Each row is a point. The last column is the point's height on a tilted bowl or saddle (a function of degree 2), plus a little noise. Along how many of its main directions does it bend up, bend down or stay straight?

Points (15 x 4):
[[-36  45  -8 -45]
 [-18  23   4 -12]
 [-12 -40 -19 -33]
 [ 12  19  26 -14]
 [ 26  -8 -60 -60]
 [  2   0  -7  -3]
 [-13  37  16 -23]
 [-13   6  21  -8]
 [  5 -21  37 -24]
 [  3  20   6  -7]
 [ 14 -11  45 -29]
 [ 24  13  -9 -13]
 [-15  20 -35 -27]
 [ 12  -5 -15  -8]
 [  0   4 -25 -11]]
Directions: 0 up, 3 down, 0 straight

Points (22 x 5):
[[ 19  -5  44  -4 -17]
 [  2 -11 -58  11 -21]
 [-14  46 -12 -22 -45]
 [ 23 -20  34  -9 -21]
 [ -3  33 -13  10 -34]
 [ 25 -49  15  -5 -38]
 [ 17 -46   2  16 -34]
 [  4  -5   7 -10 -18]
 [-34  16 -14  13 -26]
 [ 16  -8  -9   0 -15]
 [-28 -30 -14  22 -33]
 [  8  22  -6  27 -32]
 [ 34  47   0  10 -47]
 [-60  -2  12 -18 -36]
 [-18  -3  31  25 -32]
 [ 22 -59   8   1 -46]
 [ 21  18  -8   5 -23]
 [ 24   9  11   7 -16]
 [ -3 -13 -16   8 -19]
 [ 25   6 -23  18 -22]
 [-24   2  -9  20 -24]
 [-14   8  31  12 -23]]
Directions: 0 up, 2 down, 2 straight

Points (42 x 7):
[[ 15  -9  -5  -7  -3   8   6]
 [  7 -11 -24 -11 -12 -22   9]
 [  7 -14  16 -22  -6   5  15]
 [  7  12  -7   8  -9  17   7]
 [-20 -22   2  11   7  12   9]
 [ 25 -29 -12 -28  22   8  35]
 [-26  23 -16  11  -4  -7  16]
 [-14  22  10  15  28 -18  22]
 [ 12  14   7   9   7  19   9]
 [-15   8   4  34 -12  -7  22]
 [ 13 -19  -7  19  -3   2  10]
 [-15  -1  24  -5   8 -15  14]
 [ 19   4 -11 -35  12 -16  22]
 [ 13  12  26  -4   5  -9  17]
 [ -1 -12   3  25 -33  -8  23]
 [ 24   1   1  14  10   5  12]
 [  3  -7   5  17  17   3  10]
 [-19 -10  -7  -7  25 -11  13]
 [ 30   4   3  -4 -30  13  27]
 [ -8 -20 -11 -10  19 -12  12]
 [ 26  -5  -7  27   4   5  18]
 [-14  -5   6  -7  -7   1   4]
 [-16   7 -11 -10  15   8   6]
 [ 16   6   2 -23  14  19  15]
 [-13 -37   5 -16  -2 -12  19]
 [  7  -3  -8  23  -2   8   9]
 [ -2   8   6 -12  -7  -4   7]
 [-17 -29  -8 -60  23  -2  60]
 [  3 -14   0  12  -8  -9   6]
 [ -9   8  -9   2  12  -4   4]
 [-15 -10   3  -9 -14  -7   7]
 [-11  -2   4 -11   3 -16   5]
 [ 27  -7 -11 -20  -9   6  18]
 [ 16  35   2 -12 -14 -11  27]
 [  8   2  27  -3   0   3  14]
 [ 10  -9  22  -6  28  13  20]
 [ 21  17 -19  18  20  18  22]
 [ 18   5  23 -24 -17   7  28]
 [  7 -17  14 -10  11  18  10]
 [  4  10   4 -16  -2   5   8]
 [ -1 -13  -1  12   1 -31   7]
 [ 14   2 -14  -1  -4 -28   4]]
Directions: 5 up, 0 down, 1 straight

Points (68 x 9):
[[  0  -6  23  15  -3  15  16   5  15]
 [-13  15  -6   3  -5   7   8   4  16]
 [-21 -30 -27 -41  -5 -12  -8 -15  21]
 [-23   5  -5 -18  -8  16  -4 -18  23]
 [ 13 -37  29   5  25 -10  -8  -2  25]
 [ 26 -15  28 -15   0 -13 -15 -19  14]
 [-18  -7  -1 -25 -11   6 -28  14  27]
 [ 11 -11   1  26  14  11  -4   1  20]
 [ 28  28 -18  10   3  16  26  16   8]
 [ 13 -19 -44   9  16   3  -1  12 -11]
 [-22 -17   5 -15 -30 -14 -24  10  30]
 [  3   0  -2 -19 -26 -10  -8  30  27]
 [-15 -20 -12   5 -37  -4 -39 -17  13]
 [ 24   7  18   8   1  25   2  -9  28]
 [-35 -23  -3  27   1   5   8   9  29]
 [-17   9  60   6 -13  16 -11  11  -4]
 [-38   9  13  39 -19  -1  -1 -10  52]
 [-22  -3  -8  -6   7 -29  17  11  23]
 [-12  18 -22  -5  -4  19   2  33   9]
 [-29  33 -10 -11 -14  -4 -23 -13  23]
 [ 29 -14   3  46 -27 -21  22 -26  59]
 [  6  15 -30 -17  29 -18 -19  26  33]
 [-19  -4  -2 -17  16  -9  32  23   7]
 [-13 -40 -25 -15 -30  12  27  24 -14]
 [ -9  -7  12  -1  -2   4  38  14  -5]
 [ -7  -5  27 -17  38  22  27 -13  12]
 [ 14  23  23   1   7   4  15 -39   9]
 [  5  27  53  13 -14   1  -9  12 -11]
 [ 17 -38  14   4  19  11   3 -20  19]
 [-16  -9 -19  -5  29 -22  10 -36  -4]
 [ 31  26  12  29  12  14  23 -23  27]
 [ -3  27  27 -17 -35  13  25 -18  38]
 [-13 -39 -18   3   3 -15  -6  13  18]
 [ 36  24   0  46  -2 -19 -33  17   5]
 [ 21  13 -26 -20 -11   2   4  31  23]
 [ -1  14 -31 -22  15  51 -13   9  60]
 [ -4  22   8  -6  15 -14   9  22   8]
 [ 20 -44  -1   8   4   9 -53 -19  -3]
 [ -3  -6  -4 -28  28 -38   5  37  57]
 [-23 -12  -8  10 -21  -2   6 -10  22]
 [ 35  11  -4  -4   4  14  12 -21  27]
 [-18  11 -25  -5  -9   4 -19  23  13]
 [ -3 -24  11  22  -3   6 -22 -27  26]
 [ 10  10  27   5 -10   5   9   1  13]
 [-22  -9 -23  23 -23  20 -16  -4  18]
 [-28 -16  -5  43  13 -24  19 -24  45]
 [ 43  19  26  11  17  27   5 -18  30]
 [ 47 -12  36   8  -4 -27   5 -17  18]
 [  9  16  36  18   7  -8  -6  41 -17]
 [  9   0   0 -21  26 -22 -14   7  31]
 [ 31  23 -22  44 -30   2   8   8  34]
 [-24  -6  35 -20  40 -48  -9 -22  23]
 [  0  -6  -6  16 -30  -7  11 -14  31]
 [-10   2  -8  28   9  45 -15   8  42]
 [ -1  17   0  19  24  19  -1 -11  25]
 [  6  14  39 -28  21  10   2   3   8]
 [ 52  -7   7  -2  -7   6 -10 -26  28]
 [ 23  -9 -22  14   1  23  -5 -16  17]
 [ 12 -30 -24  -1  -7  15  31 -19  -8]
 [ 26  19   3  -6  -8 -23 -33 -18  20]
 [ 17  27 -16   2  37  11  -9  24  19]
 [ 13 -33  20  37 -11 -39  15  -1  51]
 [ 13 -37  16  -5 -26  -3  22  28   5]
 [ 22  14  -7  31 -14   0  24 -33  41]
 [-33  -1   4 -26  -1 -25 -12   8  39]
 [-12  -2   7 -14   9  15   1  16  21]
 [-10  -4  11  43 -26 -26  20  20  41]
 [ 11  43  -1  -1  56   1  36 -11 -12]]
Directions: 3 up, 3 down, 2 straight

Points (64 x 9):
[[-51  -7 -12  -2   4 -18 -27   8  -6]
 [ -6  13  -5 -12 -14  11 -19   4   3]
 [ 34 -13  21  21  -1  11  33  22 -18]
 [-27 -15  20  12  -8 -24  18  -8 -16]
 [ 41 -20 -12  -9 -31   1  19  22 -28]
 [ 21 -37 -32 -25  -5   6  -9   4   4]
 [ 18   1  13 -19 -27 -16   4   1   7]
 [ -2  13  -3  11  32   3   6 -20 -18]
 [ 37  20  -9  13  15  31   3 -21  30]
 [ -9   6  27   7 -13   0  -7   1   0]
 [ -6  -7   5 -24   7  31   2  60 -37]
 [ -7   4   9  -3  30  -2  -8 -35 -18]
 [ -8   7  16  22  20  26 -17   4 -21]
 [ -1   4  30 -20 -15 -13 -21  23   6]
 [ 29  18  15  46   4 -22 -25  23 -30]
 [ -4 -36   2   3  -7  -6   5  21  10]
 [ -5  17   1  24  -5  20  27  -9 -43]
 [-13   6  33  -5  -1   6 -15  19 -12]
 [-26   1   0 -10  -2 -25  15  11  34]
 [-46  17 -29  22 -53 -33  32  24  14]
 [  5  33  -9  13 -22  -8 -15  -7 -25]
 [ 28  15   8  32 -27  22 -22  17 -22]
 [ -9 -22 -15  -7   6   7  29  20   6]
 [ 29  12 -25  17 -28 -32 -12  18 -20]
 [ 15  14  -3 -13  16 -16   9  18  28]
 [ 20  -7 -30 -23  -4  15 -19   2  20]
 [ 13   5   2   1  -2   2 -23   6  19]
 [-23 -20 -12  15  -4  -8  19 -40 -52]
 [  8  27  -1   4   3 -12 -23 -19  -7]
 [ 14   7   5  14   4  -4  23 -22 -13]
 [  0 -38 -12  43 -15  19  21 -35 -36]
 [-37  -1 -27  18 -22  53 -11  -6 -17]
 [ 14 -17  13  -1  -9 -10 -14 -10  25]
 [ -5   9 -14  21  23   2   5  24  -6]
 [ 13 -28  -6  20  39 -15 -24 -55  17]
 [ -6  24 -10  21  10  18  15  57 -42]
 [ 27  35  -9  -2  22  32  29  -6 -44]
 [ 33   8   9   8   0   2  22  14   2]
 [ 17  -2   9  -9   8  29 -30  25  -9]
 [-42 -11 -41  18   5 -11 -40   5 -20]
 [ -1  26  -6  16  -3  29  -6  23 -37]
 [ 42  13  33 -46 -50 -15  -9 -13 -60]
 [ 12  23  -4 -17  -5  -5  19  15   9]
 [-27   6  18 -35 -16  21  -5  18 -14]
 [ 21   2  -2 -20   3 -17   8 -10  14]
 [ 30 -16 -23  11 -14  32   5  12  -6]
 [-31   4   8 -16 -12  40  30 -20 -57]
 [ -3  26 -45 -15  -4 -25  -4   7  24]
 [ -8  -7 -34 -17  -9 -60 -43  32  12]
 [  0  26  20 -11  -4   5   8  25 -11]
 [-14  40 -32 -44  -2  15   0   6 -17]
 [ 12 -18  23  32   1  -7  30 -29 -31]
 [ 24 -27   8 -15  14 -26 -12 -11  19]
 [-30 -40  22   8  35  53  -4 -25 -50]
 [ 28   8   3   6 -16  12 -31 -11  33]
 [ 24  11   8 -36 -15   3  16  -2 -14]
 [ 43  11  36 -25  16 -14  18 -30  -8]
 [ 10  14  12  28 -19   7 -22 -34  18]
 [ 27   2 -12 -39 -16   7  -3  -6  -7]
 [ 18  -8  16 -16  25  27 -37 -21  43]
 [-25 -31 -19  18  -4   9  22  -1 -27]
 [ 18  12   5   7  -1   3 -30   0  17]
 [-20   6  18  10  -7  -1 -12  40  -7]
 [-15  -4  15 -38 -12  -2 -13  40  16]]
Directions: 1 up, 5 down, 2 straight

Points (70 x 9):
[[  7  28 -34   8  31  -1  -1  25 -20]
 [  6  -7  22  -6   1  -9  30 -36  -1]
 [  8  21 -26   5 -11 -14 -12 -17 -32]
 [ 17 -11 -25   7   1  -5 -60  46  59]
 [ -4  14   0   8  19   4 -21  15   2]
 [ 11   1 -12  25  11   1 -15  26  14]
 [-38  -2  15  -6  -5 -19   4  12  -1]
 [-13  10   3 -29  -6   4  16   9  -4]
 [ -7 -11  23 -35   3  -4   5  21 -21]
 [ 14 -31  26 -25  11   0   2  15 -34]
 [ 18   6 -12  36   3 -12 -28   5 -12]
 [  7   2  29 -13  25  -2 -18  22 -15]
 [  5  12  15 -16  24 -54  11  30 -32]
 [ 11 -40  38   7  18 -20  13  -3 -50]
 [-12 -32   7  12  -7   1  33   4  -7]
 [-14  17 -10   4  -2  -1  -8  41  11]
 [ -5 -10 -22  20  -8  25   2  15   1]
 [-18 -32 -13   3  -7  12 -20  19   8]
 [-15   2   1  20  17  14  10  24   9]
 [  1  28 -27  -9  -4  10   6  17 -17]
 [ -7 -32 -15 -13  -7  -4   3  -3 -14]
 [  2 -10  -5  39  28  -2  11   6  -8]
 [  4  -6 -20 -15  -6 -16 -12  -1 -11]
 [ -6   6 -15 -44  31  22   8  20 -42]
 [ 11  20   6 -10  28  25   8   8 -18]
 [-11  49  19 -16   4 -20   2   9 -26]
 [ -3  24 -14  26  -7  -2  22  -1   1]
 [-10   9  10  33  -7  31  -7 -20  -6]
 [ 30   9   3  -7   7  25 -18  -7 -37]
 [  1  23 -54  20  49   7 -18  27 -32]
 [ 23  -7  13   9   9  14  -6   0 -17]
 [ -3  -5 -15  35  -9 -19 -17 -22 -19]
 [-29  18  12 -18  33 -23  -9  -5 -18]
 [-15   8   5  -2 -11  10  14  17  11]
 [ 12  -2   2   1  26  -4 -11 -18 -24]
 [ -2 -12  11  16   1  -2 -22   1   2]
 [-10 -16 -16  -4  -9  -1  35   4  -6]
 [-10  -6 -18   3  -8  40   5   4 -10]
 [ 22 -10  -8  24  25  25 -14   6 -26]
 [ -5  20  16   2   3   4  24   8  13]
 [-12 -15 -18   8  15 -13   9  -2   5]
 [-17  -6 -31 -21   7 -25  31 -19 -36]
 [ 19 -13  -9  -9   8  17  14   7 -16]
 [  7  -9  14 -15  22  -8   3   7 -11]
 [ -9  -6 -25 -18   0 -12  -4 -22 -25]
 [-21 -10   9 -14  -8   2  -2 -15  -3]
 [  2  40   2  31  -1  13  -2  -5 -19]
 [  1  -4  36  12  -2  10 -33   0 -25]
 [-30 -15  -9  -2   3   7  -7  -6   0]
 [ -1   4 -14   9   5   8   1 -18  -6]
 [-41   9  13 -15  23  18  -8  14  -7]
 [-10  -2 -25  17  12 -27  -5  -6   2]
 [ -6  29  22  -6  20   8 -19  -1 -19]
 [-14  -6  33  15   3  16  -5   8  -1]
 [ 15   4 -35   1  20 -13  50  12 -40]
 [-22  32   8  -1  10  -9 -26   1 -16]
 [-13 -27  -7   3  14  13 -12   6   3]
 [ 16   6   6   0  -6 -21  16   2  -9]
 [  5  -3  -2  -3 -11  17 -14  -7  -9]
 [ -4   1  23   7   4   8  -7  43   2]
 [ 36  17   7   0 -19  18  -2  16 -26]
 [ 11  13  -5   3   1   4  15 -14  -1]
 [ 26  32   4 -17  24  14  -4 -11 -42]
 [ -8  36   1  28   9 -11 -12  -5 -23]
 [ 23   0 -33 -33  17   5 -18   3 -47]
 [ 24 -25   6   6  37  18  -5 -23 -60]
 [  7   9  19  -1   5  15   5   5   2]
 [ -3 -17   9   7   2   7 -29   5   1]
 [-10   0   4   5 -23  24  31  -1  21]
 [-10   2 -16  -9 -10 -17  -3  29   9]]
Directions: 1 up, 7 down, 0 straight
